Every row gives one point. The points of each table are mixes of a few directions, plus a little noise. Count the directions of each table, and those that both share. Where both have some left over, give the other angles between the two spaces (their principal angles), to ten degrees, smallest first.

First (6 x 3):
[[-57 -75   6]
 [  7  11   0]
 [-30  51  54]
 [ 39 -19 -46]
 [  3   7   4]
 [ 35  31 -12]]
Second (4 x 3):
[[  5 -11 -10]
 [ 15 -34 -31]
 [ 12 -28 -25]
 [-33  71  67]]
Directions: first 2, second 1, shared 1

First (6 x 6):
[[ 18  58  29  -3  40 -53]
 [-64 -55  44  38  36 -17]
 [ -3 -44 -38  -5 -46  55]
 [ 11 -15 -32 -11 -35  36]
 [ 18  -1 -29 -14 -29  27]
 [ 20  56  24  -5  34 -48]]
Second (8 x 6):
[[ -8  15  28   8  32 -33]
 [ 12 -20 -39 -13 -42  46]
 [-20  37  65  20  75 -78]
 [ -3   1   4   1   5  -5]
 [ 15 -29 -53 -18 -58  63]
 [-13  25  46  14  51 -53]
 [ 16 -28 -51 -16 -56  62]
 [  0   0  -2   0  -1   2]]
Directions: first 2, second 1, shared 1

First (8 x 9):
[[ -6 -10  25  35  13  10  35 -13 -19]
 [ -5 -14  30  25   2  13  57 -12 -26]
 [  8  -9  -4   7   9   4 -37  -9  -3]
 [ -3  -5  12 -10 -21   2  21   8 -12]
 [ 10  28 -52 -35  16 -18 -42   7  48]
 [ -6  22 -28 -44 -34 -23 -88  38  29]
 [-15   4  20  34  14   2  37  -4  -5]
 [ 17 -16  -2 -12   0  10  15 -15 -12]]
Second (8 x 9):
[[ 29 -10 -31 -21  17   6 -36 -22   7]
 [  3  13 -16  38  59  -2   1 -25  21]
 [ -9 -16  29 -56 -95   0   1  43 -34]
 [ 25 -12 -23 -25   3   5 -31 -12   2]
 [-11   1  16  -5 -28  -3  12  16 -10]
 [-27  22  14  56  37  -6  39  -3  14]
 [-22  12  21  23  -1  -5  27  10   0]
 [ 13  -3 -12  -9   7   4 -13  -7   2]]
Directions: first 4, second 2, shared 2

First (10 x 12):
[[-29  22  63  36 -10  26  -7   0  31   0 -38   1]
 [ 34  18  -7 -35  48  19  12  49  31 -10 -48  22]
 [ -6 -53  -4  17 -11 -44 -58 -16 -59  33  59   2]
 [ 12  48 -26  33  38  11 -37 -16 -23 -33  33  25]
 [-50 -12  24  17 -51  28  10 -16  17  18  10 -27]
 [ -3 -20  32  21 -20 -44  -7 -26 -21   9   0  -8]
 [ -5 -47 -23 -30 -20  -9   2  10 -15  30  25 -14]
 [  6  29 -65 -23  29  57  -1  25  12 -15  29  13]
 [ 30  15 -32 -40 -20 -25  95 -21  19 -35 -30 -26]
 [ 13   1  41   7  17 -18  -8  11   8   2 -38  12]]
Second (11 x 12):
[[ 12 -24   8 -27  -6   6  18 -19   5  -6  12 -11]
 [ 23  14  18  39  26  37  20  77  38  41 -19  37]
 [ -1 -36   1 -35   5  -9  31 -57 -14 -17  14 -20]
 [  2  -4 -61  13 -71   0 -41  -7 -37  78  15  28]
 [ 10  20  19  -8  27 -31 -53  75  24  -5 -11  20]
 [ 17  -5 -18  -9 -34  -9  20 -30 -24  -5 -17 -21]
 [-43  -6  11   8  47  -2  27 -52  -9 -35   9 -15]
 [  2  43  37  12  47 -23 -36  82  35 -38 -29   6]
 [ -4   8 -12 -11 -31 -11  -2 -38 -22 -32  -4 -32]
 [-20 -18 -46  22 -12  -2  10 -43 -41  57   9  22]
 [  2   8  42  -7   3  46   7  15  45 -37  21 -17]]
Directions: first 5, second 6, shared 1; angles 30, 30, 50, 90

First (8 x 14):
[[ 11  22   5  48   0 -52 -18  13 -19  38  38 -25 -69   9]
 [ 14  -5   7  50  -1 -55 -43   7  13   6   1 -15 -33  13]
 [ -2   8  -1  -5   1   7  11   2 -11  10  11  -3  -9  -3]
 [-10 -17  -5 -45   1  48  20 -11  15 -32 -30  22  59 -10]
 [ -2 -12  -1 -12   0  13   1  -5  13 -17 -17   9  25  -2]
 [  7  12   4  27   0 -30 -12   6 -11  20  21 -16 -39   5]
 [ -6   0  -3 -17   0  19  15  -3  -4  -3   0   4  13  -4]
 [-12 -11  -6 -46   1  49  26  -9   4 -24 -22  21  51 -10]]
Second (9 x 14):
[[-15  14  34 -11 -41   7   6  63   8 -22  14  11 -32  28]
 [-16  16  38 -13 -47   9   6  72   8 -25  16  13 -37  32]
 [ 22 -22 -51  17  61 -12  -8 -95 -12  33 -21 -17  49 -42]
 [ -8   8  18  -7 -23   5   3  36   4 -13   8   7 -18  16]
 [ -2   0   3  -1  -3   2   1   5   0  -2   1   1  -3   3]
 [  9  -8 -19   6  23  -5  -2 -36  -4  12  -9  -7  17 -17]
 [ 11 -11 -26   9  31  -6  -4 -49  -6  17 -10  -9  24 -22]
 [ -5   5  12  -4 -15   3   2  22   2  -8   5   5 -12  10]
 [  5  -4 -11   3  13  -3  -1 -20  -2   6  -4  -3  10  -9]]
Directions: first 2, second 1, shared 0; angles 80
